Each row of a before or after table is a point. One or more steps were done to the points. Then noise was added and the rows were shuffled. The steps act on how far a point lies along the listed directions, d1 being the first. What was done? A step turns or swaps two directions, mirrors them in a line or flattens them onto one, adds a multiple of one to another, or multiplies one. Angles are multiples of 10 degrees, from the lower direction toward the higher: turns from -170 to 170, lines from 10 to 170 but not 90. Use the fewest steps. Two steps may share a direction if one is a turn and the other turns, adds or multiplies; they go together, in the order done. Otherwise the lowest direction goes first.
(in the rows, 128 means zero)

Directions:
(1): [ 76  97 164]
(2): [ 99 191 141]
Before:
[[148 187 110]
 [ 94 226  96]
 [103 105 163]
 [162 167 139]
 [ 78 136 167]
 [ 98 194 137]
 [103 126 157]
 [102  96  99]
 [141 209 103]
 [165 209  96]
 [116  60 144]
 [158 128  70]]
After (12 x 3):
[[126 174 142]
 [180  56  98]
 [ 79 169 158]
 [168  84 106]
 [141 165 131]
 [154 185 115]
 [183  77  87]
 [ 97  73 112]
 [ 85 141 107]
 [166  98 142]
 [187 133  87]
 [190 101  44]]
Steps: turn d1 and d2 by 110 degrees

Directions:
(1): [108 183  57 137  99 188 124 111]
(2): [138  61 124 171 116 168 187  88]
(3): [198  95  61 109 115  93  98 112]
(4): [204 157 138 130 174 176 152 168]
(5): [121 138 104  89  93  95 211 171]
(6): [127  85 149  73  78 185  96 165]
Before, 9 rows:
[[128  16 164 169 140  83  74   7]
 [130 152 126 135 142 190  48 115]
 [125  88 128  64  80 148  92 146]
 [171  69 134 108 112 158  97 166]
 [ 82 149 108 106  94 163 174 137]
 [112  97 142  89  83  86 111 174]
 [139 154 168 146 161 171 115 132]
 [132  87 123  96 105 105 171 144]
 [133 203  82 101 116 151 139 145]]
After:
[[121  97 124  91 112  91 119 135]
 [105  60 149 119  81 112 138 146]
 [ 72 161 114 103 103 149 126 129]
 [171  77 134 103 112 155  93 169]
 [118 149  94 147 112 187 151  93]
 [147 140 119 138 132 209 122 131]
 [143 159 167 139 160 166 119 139]
 [126  71 131  77  77 161 115 140]
 [171 115 135  78 142  22 100 118]]
Steps: mirror d2 and d3 in the line at 80 degrees; flatten d4 and d5 onto the line at 150 degrees

Directions:
(1): [ 53 140 192 174 145 129 105 157  96 128 169 188]
(2): [196  71 149 143 163  93  54  83 113 146 146 154]
(3): [115 144  70 188 119 122  81 157  65 177  89  88]
Before:
[[131 131 110 140 127 114  78 137  97 126 138 148]
 [145 123  96 112 125 140 129 129 144 128 100  82]
 [152 121 124  98 116 123 143  94 155 126 118 102]
 [194  82 117 121 148  91 102  68 146 141 117 128]
 [ 64 144 144 172 126 159 121 161 104 104 145 132]
 [249  63 139  57 152  84 111  27 176 113 126 130]
 [108 117 107 171 143 112 102 144 100 151 127 122]
 [118 164  75 125 111 153 134 157 101 144 104  74]
 [ 27 162 155 159 115 161 148 180  87 122 157 126]
 [168 106 100 187 146 105  84 155  89 191 111 133]
 [104 134 139 152 147 128 136 160  98 141 164 160]
 [ 78 179 110 153 114 174 167 186 130 128  96 112]
 [119 118 166 182 140 111  57 142  75 144 147 119]
 [144 125 124 100 128 132 128 131 140 114 132 104]]
After, 14 rows:
[[ 90 154  76 237 126 121  82 211  43 211  97 118]
 [106 150  96 133 122 147 139 155 135 129 102  85]
 [201 115  64 147 134 139  99 123 124 161  72  73]
 [ 42 161 166 143 125 133 171 147 142 111 143 157]
 [113 144  97 159 120 121  73 154  81 135 132 142]
 [119 138 135  98 127 143 143 147 144 105 140 114]
 [138 158  35 153 117 145  99 156  73 174  83  52]
 [110 123  78 199 139 109  79 153  70 176 110 107]
 [180  89 103 157 142 126  63 104 100 128 122 107]
 [164 102 116 145 157 110 106 125  99 152 156 147]
 [210  69  94 138 145 112  61  86  91 158 125  81]
 [ 11 181 240  61 118 158 242 141 198  44 184 203]
 [112 129 143 204 134 109  39 154  43 164 127 103]
 [ 99 147 151  96 106 141 179 113 159 110 130 122]]
Steps: mirror d1 and d2 in the line at 40 degrees; multiply d3 by 2

Directions:
(1): [124 144 108 172 122   7 146  93 127 162 127 137 136 121 132 135 135 151
 164 109]
(2): [121 164  64  84 145 121 153 193 148 138 179 155 150 151 187 130 150 121
 125  97]
(3): [142 125 121 141 124 133 145 119 179 183 132 198 125 132  97 179 127  67
 108 186]
(4): [ 82 142  69 124  78 150 156 114 153 110  64 110 180 101 126  97 145 105
 162 157]
(5): [113 126 199 126 111 124 136 163 112 138 124 143 214 201 124 134 120 146
 164 151]
(6): [ 58  91 143 146 178  98 139 180 147 114 153 126 120 110  69  78 160 109
 117 140]
Before, 14 rows:
[[127  87 180 166 150 135 123  91 126 121 120 104  85 102  70 124 139 142
  113 141]
 [125 130  45 110 139 177 154 151 178 148 140 161  97  91 146 139 137  56
   82 143]
 [117 119 128 160 118  88 140 103 138 153 115 150 117  97  94 144 134 119
  140 149]
 [161 142  93 131 128 115 121 120 137 145 148 175 130 144 156 164 124 123
  107 131]
 [144 130  91 125 107 106 136  97 134 134 111 127 140 128 137 143 136 113
  139 126]
 [169 141  94 112 110 123 139 125 164 180 137 188 120 150 154 188 106 118
  121 150]
 [124 127 174  97 162 148 125 203 114 119 178 134 143 178 139 132 136 129
  110 118]
 [122 120 156 158 153  81 128 124 100 143 125 137 114 127 115 135 129 145
  135 122]
 [ 99  97 155 137 193  86  96 159 104 106 168 100  69  99  87  90 147 145
  115  98]
 [141 138 138 113 133 155 122 129 122 109 130 117 103  94 118 119 139 133
   94 111]
 [116 114 179 158 163 105 130 154 134 139 134 158 122 153  86 130 127 126
  119 158]
 [136 131  90 125 122  74 149 110 158 154 139 146 126 114 138 145 148 113
  109 121]
 [126 102 127 167 165 111 109 100 125 151 130 127  81 109 117 136 127 127
  115 121]
 [119 137 142 133 119 146 127 120 132 126  90 114 124 137 124 140 127 125
  125 138]]
After (14 x 20):
[[131 118 144 101 111 149 149 151 160 153 134 166 176 162 127 154 139  94
  105 160]
 [172 126 150 145 213  34 115 158 126 174 237 169  35 142 132 178 136 125
   71  85]
 [124 131  96 109  78 158 146 107 141 121  81 124 191 147 137 137 134 101
  153 156]
 [129  76 222 156 178 132  99 116  82  86 148  64  73 117  89  98 135 188
  114  93]
 [192 138 115 108 111 135 135 127 169 200 150 216 117 172 151 219  96 108
  110 165]
 [ 98 113 162 134 107 140 138 138 123 123 100 131 165 129  94 123 130 128
  150 157]
 [138 107 213 148 179  95 109 153  76 138 161 135 106 157 120 138 115 168
  121 108]
 [185 135 129 124 137 136 110 133 136 164 168 203 126 173 150 195 110 114
   87 147]
 [106 141 115 136 107 134 130 103 131 114  74  94 126 119 131 121 133 131
  136 125]
 [106 127  40 105 113 217 172 159 209 161 106 187 139  99 125 147 140  14
   87 194]
 [149 138 149 113 146 153 115 133 114 106 143 116  92 101 119 123 135 141
   87 100]
 [124  69 248 123 248  95  67 212  71 104 235 109  45 150  76 100 134 169
   84  77]
 [135 107 193 171 204  58 114 155 118 145 176 155  68 143  87 131 126 147
  102 125]
 [142  86 205 145 189 153  87 147  92 135 159 124  95 163 121 139 108 153
   99 111]]
Steps: swap d1 and d5; add 1 times d2 to d3; multiply d4 by 3; multiply d6 by 1.3
